Every row gives one point. To make a cloud, some directions were put in groups of two or more. Within a group, all points are equally far from the middle, so they leave a hole (a ring in 2 directions, a hollow ball in 3). The other directions are filled evenly. Then the cloud was stretched, turned, moved and blurred a little. Count the holes, and give their numbers of directions, smallest first.

Cloud (19 x 3):
[[ -2.6  -4.8 -18.6]
 [ 10.2 -18.3   7.5]
 [  9.0  10.0  -2.6]
 [  8.4  10.2   1.2]
 [ -2.0   9.0  -9.9]
 [ 24.1   3.4 -10.6]
 [ 16.2   1.7 -12.7]
 [ 24.4 -12.3 -10.2]
 [ -0.2  -2.5  13.1]
 [ 18.1 -19.9  -0.5]
 [ 25.5 -18.3  -3.1]
 [ 11.9   5.2  12.3]
 [ 26.4 -19.8   2.7]
 [ 27.0   4.4  -9.0]
 [ -1.7  -9.9 -17.7]
 [ 16.6   1.8 -13.5]
 [ 19.3   9.3   8.7]
 [ 18.6 -18.1  -6.3]
 [ -1.0   9.0  -8.0]]
Holes: 1 (2)

Cloud (32 x 4):
[[-18.3 -13.5   8.5 -13.3]
 [  4.1  -7.2  -9.2  -9.4]
 [-13.0  -1.3  22.7 -15.4]
 [-25.4 -10.1  -8.2  -2.2]
 [-29.3 -13.8  11.8   2.5]
 [ 13.1   5.9  -7.8 -10.0]
 [ 14.0   0.2 -14.0  -4.3]
 [-20.1   1.2   5.2 -21.2]
 [-21.0 -10.4  22.3  10.2]
 [ -3.5   1.3   4.1  23.2]
 [  9.9  -7.5 -17.2   1.4]
 [-27.0  -3.8  19.6   7.7]
 [ -7.2  20.9   6.0   4.9]
 [ -4.2  17.0   7.5  -4.0]
 [-21.8  -9.9  12.7  -4.9]
 [  8.4  -0.7 -26.7  -4.7]
 [ 19.6  -6.1  -3.3  26.1]
 [-11.6 -15.0  15.0   6.7]
 [-15.6   4.7   4.1  -9.8]
 [-23.2  -9.3   6.4  -7.9]
 [-11.8  -1.6  -2.9  -7.2]
 [-16.1 -10.4  11.9   5.5]
 [-18.5  -9.3  -4.7 -13.7]
 [-14.1 -12.9  18.7 -12.0]
 [ -2.5  30.1  -3.1   0.2]
 [  1.5  23.9 -14.2  -8.5]
 [ -7.8  18.7  -7.2  -3.1]
 [ -8.3  12.4   3.3  25.9]
 [-28.6 -12.0 -13.1  -2.6]
 [  0.4 -10.4  -9.2   6.1]
 [-13.7   2.1   0.8 -11.8]
 [-10.5  -8.5  21.2   1.2]]
Holes: 0

Cloud (51 x 6):
[[  3.6 -21.1  -0.4 -12.6   2.5  -7.7]
 [ 14.6  -7.2   2.2  21.6  -5.2  11.0]
 [ 16.8  11.8 -13.9  17.7  -9.3  19.2]
 [ -4.8  -3.4   3.3  -7.5 -25.1 -14.3]
 [  5.0  28.6   5.6  15.2   2.7   8.9]
 [  9.1  11.5  15.3  16.6   2.7   5.1]
 [ -2.6  34.0   0.4   8.3  -6.9  10.1]
 [  0.2  20.1   5.7 -18.0   5.8  22.9]
 [ -4.2   4.3 -26.3 -17.9  -6.4   2.4]
 [  4.0   8.5  -7.1 -10.4  25.5  15.0]
 [-10.9 -11.0  -3.1   5.2  17.3  17.6]
 [ -7.0  -0.9 -24.6  -0.9   2.1  26.3]
 [ 14.1  14.7 -23.0   7.4 -15.5  -5.1]
 [ -9.6  22.8  13.5   0.2  -1.4  -7.2]
 [ -9.3  -0.6 -26.1 -12.6  -1.8  -6.5]
 [  7.3  -5.7  -3.9  23.7  -9.4  16.6]
 [-13.3 -20.0  -7.9 -10.2  -1.0  12.2]
 [-14.9 -14.6  -8.9  -7.9  -2.6  19.5]
 [ 16.9 -17.2 -14.3  -6.1  -5.4  14.7]
 [-22.5   0.8   8.6  -0.9  -2.8 -10.0]
 [-10.1 -12.8  11.0  -8.8  -3.5  14.2]
 [  8.3 -16.3  -5.9  21.3  -1.8 -10.8]
 [ 10.3  12.7  13.3  -7.9  -9.4  23.0]
 [  9.3   1.2 -12.1  -6.5 -28.0  -8.4]
 [ -9.5  -3.9 -17.0  -3.1  14.4 -14.7]
 [ -4.8  27.4   5.1 -18.7   2.0   7.6]
 [ -6.4 -14.2   2.6 -10.8  12.9  14.5]
 [  1.2  -6.7 -26.6 -14.4 -11.0   4.6]
 [ -1.9  -1.6   8.8  -8.6 -15.4 -19.4]
 [ -5.2  12.4  -4.8   3.1  23.4  22.7]
 [  2.3  17.3 -22.1  18.1 -14.9   9.1]
 [  8.9  -8.9 -12.0  -3.0 -24.1 -15.1]
 [  1.4   4.8   0.2  13.6 -16.5 -22.2]
 [  5.4 -12.9  -2.5 -16.9 -15.8  16.3]
 [ -0.8   5.8   7.6  11.3 -12.5  25.0]
 [-25.7   7.3  -8.3  -7.2  -1.6  -7.9]
 [ 16.7  10.4  -2.9  10.4   4.5 -17.2]
 [  9.9  14.3   2.0  19.8   7.3 -10.1]
 [  0.5   0.6 -33.2  -5.5  -5.1   7.6]
 [ 18.0   7.1  17.1   5.9  -2.3   6.5]
 [ -8.3  13.7   2.0  10.4  21.6  14.7]
 [ -6.4  -3.9 -18.0  18.6  -4.4  22.6]
 [ 13.8   6.6  18.4  10.3  -0.9   0.0]
 [ -6.5  17.9 -12.3  10.2   5.8  29.0]
 [-21.4   5.1 -15.7  -8.4 -13.1  14.7]
 [ -1.0   2.9 -16.0 -21.5 -16.3  -3.8]
 [  4.2   1.9 -21.2 -19.5 -15.1   5.7]
 [-14.1  26.0   1.3  -5.2 -13.9  -3.4]
 [ -7.6  29.0 -10.6  12.5 -11.4  10.9]
 [ 25.0   3.7   9.8  -3.6  -3.7  13.4]
 [ 11.4  -8.4  -3.1  22.4  11.8   2.1]]
Holes: 2 (3, 3)

Cloud (81 x 8):
[[-12.0  22.9  -3.1  11.2  -6.2  21.2 -10.8  -7.5]
 [-16.0  -8.6  12.7  30.9  -5.0   4.8  -0.5   4.6]
 [  1.8 -15.7  -2.3  12.4  -5.4  -3.5  22.1  33.7]
 [ -6.1  11.9  -9.4  19.7 -27.6   7.4  -0.5 -12.0]
 [ 15.8  -7.0  -1.7 -13.6   0.8   0.2  -1.0  13.0]
 [ -5.8 -25.7 -14.3  -8.2 -11.7 -12.5  23.0   8.8]
 [-20.1  24.1   5.6 -14.6 -15.4   0.6  10.8  -8.3]
 [ -1.9  20.0  -1.2  -8.6 -10.9   3.0  25.4  -4.1]
 [  1.3  11.0 -12.4  18.0  -8.0  -3.2  -1.1 -15.0]
 [ -9.3  -7.3  -9.9  -6.0  13.8  -6.7  18.1  -5.5]
 [-12.6   3.3  18.8  -7.9   5.8   0.9  -5.9 -15.5]
 [-10.0  15.1   5.2   0.2  -0.4  -4.6  27.7   7.0]
 [-26.0  13.8  -7.6   1.3 -23.2  -2.6  -7.1  14.1]
 [ 10.2 -36.3   7.1   3.9  -4.7  -7.2  18.2   7.4]
 [-10.7   1.8 -22.9   7.6  -3.0  16.8  10.9  21.4]
 [ -3.1  19.4   1.7   2.0   3.5  -6.8 -10.6  24.4]
 [-21.4  26.9 -13.0   5.3   0.9   2.7   7.5  12.7]
 [ -1.0  -4.0 -17.4  -9.9 -13.7 -15.3  19.4  22.0]
 [-15.1 -32.4  -8.3   6.4  -2.4  -0.9 -10.1  13.3]
 [ -4.6  -0.4   2.5  15.4  17.9   5.2   5.3  13.7]
 [  9.5  14.6   0.4   5.6  -2.0 -14.3   1.1  15.0]
 [ -5.8 -24.8 -22.4  13.9 -11.1   7.9  21.1  15.4]
 [-28.7  21.3  -7.6  13.0 -13.9   4.1 -13.9   0.7]
 [  1.3  -7.3   5.1  34.6 -15.7   4.0   7.4  13.0]
 [ -9.3   6.8   6.4 -13.6   1.4 -14.3 -28.8   7.1]
 [ 12.2  -6.4   2.5  22.3 -19.5  10.2  19.6 -10.9]
 [-15.5  38.8   5.4   6.4  -9.2   7.2  -6.2  -4.2]
 [ -7.6  -8.7  23.1  -6.7 -11.0 -15.4   2.3  -4.5]
 [ -9.4   1.7  11.2   8.0  -0.7  -9.7  -7.4 -23.4]
 [-25.4   3.2  -3.9 -18.6 -16.4  -0.5  10.5  15.9]
 [ -6.7  12.7   4.1   3.9 -11.6   6.4  -7.9  27.0]
 [-23.6  23.8   1.4   9.2   2.9   9.3   6.6   7.6]
 [-23.4  -2.5  -2.5  -0.9  -5.4 -26.3 -17.4  15.6]
 [ 13.1   5.4  -3.8  25.0  -8.3   6.4   6.9  -9.1]
 [-15.2  -0.8 -11.1   4.8 -22.4  19.2  -4.4  12.2]
 [ -3.8  -8.9   6.2  -1.1 -23.8  11.7   0.2  20.9]
 [ -8.7  17.4  -2.7 -15.5  -5.7 -13.8  -4.8  27.2]
 [ -3.4 -20.9 -20.0  18.7  -6.4  12.8  20.5   4.0]
 [ -6.6  -8.5   5.5   5.4  12.1 -25.8   8.0  16.2]
 [ -2.8  -1.6  -2.5  -0.7 -12.5  -2.4 -27.7   6.1]
 [-14.7   5.8 -17.7   9.3 -18.5 -17.2   4.3  13.7]
 [  4.6  19.7   7.8   3.2 -17.0  17.0  19.4   1.4]
 [-22.8   6.3 -19.2  -4.5   6.8  -4.6   3.6  30.0]
 [  1.9 -18.8  -4.3   3.7 -20.2   4.7 -13.1   7.3]
 [  3.2  16.7  15.5 -14.3  -4.6  -4.9   5.7   0.2]
 [  5.8 -28.0   7.9  -4.4 -16.8  -9.8   3.6   3.1]
 [-20.3   6.3  -3.8  33.3 -11.7   5.3   2.3  -1.4]
 [  2.2  -2.5   4.3  -8.6   0.3   4.1  31.2  -5.9]
 [  7.7   8.8   7.8  -8.8 -13.1   4.5 -11.4   9.3]
 [-14.9  -5.1  12.9   5.4   3.7  15.9  -3.0 -12.2]
 [-22.1   9.2  22.6   4.4 -10.2   0.6   8.0   5.1]
 [-20.4  -8.4   3.5  -8.7  -6.9   0.7   3.2  31.6]
 [ -7.9  14.2   2.0  16.7 -28.0  -2.0  12.9 -12.3]
 [-18.6 -10.3 -16.6  19.9 -15.8  -2.1  -3.6  20.2]
 [-17.2   4.5  22.0 -11.8  -3.5   0.6  13.5  -6.6]
 [-10.0  -3.0   3.4   2.4   6.3  -8.1  30.5   2.7]
 [  3.0  -7.6 -20.0   8.4 -19.4  -0.9  -1.7  -2.4]
 [ 20.8 -12.4   0.7  -1.3  -2.0   5.4  11.0  12.1]
 [-12.9  -9.1  -2.8 -17.5 -21.9   0.3   4.9  -7.5]
 [ -4.9  15.2 -11.2 -10.0 -19.1  15.6  -2.4  -3.2]
 [ 14.3 -29.6  -8.2   2.2   7.2  -9.0  -0.7  11.7]
 [  8.7  -9.9  -4.2  13.7  -5.5   5.1  13.6 -18.4]
 [-24.6  26.7  11.6   1.5  -4.3  -5.7 -10.7 -13.9]
 [ 10.7 -20.5   1.6 -15.7  -0.8   6.9  10.2  18.2]
 [-27.5  16.0  -7.0   7.6 -10.2  17.3   4.8  11.1]
 [ -5.1  -9.3  -0.6 -16.1 -12.1 -15.2 -18.0  -1.6]
 [ -8.4  20.0  16.0 -12.2   6.2 -12.1  -0.4   3.5]
 [  4.2   0.2  -0.4 -25.0  -1.6  -5.8 -12.3   9.4]
 [-21.0  -8.8  23.2  -0.5   0.8  -7.8  -0.4   4.5]
 [-26.1 -19.3  -6.3  -1.0   1.8 -22.1  -8.6  14.8]
 [ -9.5 -21.4 -11.2 -13.0   2.3  -2.1  20.9  33.9]
 [ 17.2 -21.3  -9.4  -9.4   0.2  -2.4   8.2  16.2]
 [-19.1   8.7  17.5   4.1  -8.7  -1.6  -2.1  19.6]
 [  3.4 -21.6  -2.7  12.3   1.3  10.2  29.0  -6.6]
 [  0.5  19.3  15.0  -1.9 -18.4   3.4  -2.6   9.1]
 [-23.1  -2.7   6.4  10.0   2.8   6.9  -7.4 -15.0]
 [-16.9  -7.8  14.2  28.4  -5.3   4.5  -1.6   5.6]
 [-17.2  -8.3  13.5  11.0 -16.0  -6.5   0.5  21.0]
 [  0.4 -13.3   2.0  11.6  21.2  -1.4   5.7  13.1]
 [ -1.9  18.1  10.8  -7.6 -18.7  14.3   7.9 -16.7]
 [ -2.7  -6.8  -9.5  14.9 -15.6 -14.3   6.0  29.0]]
Holes: 3 (2, 2, 4)
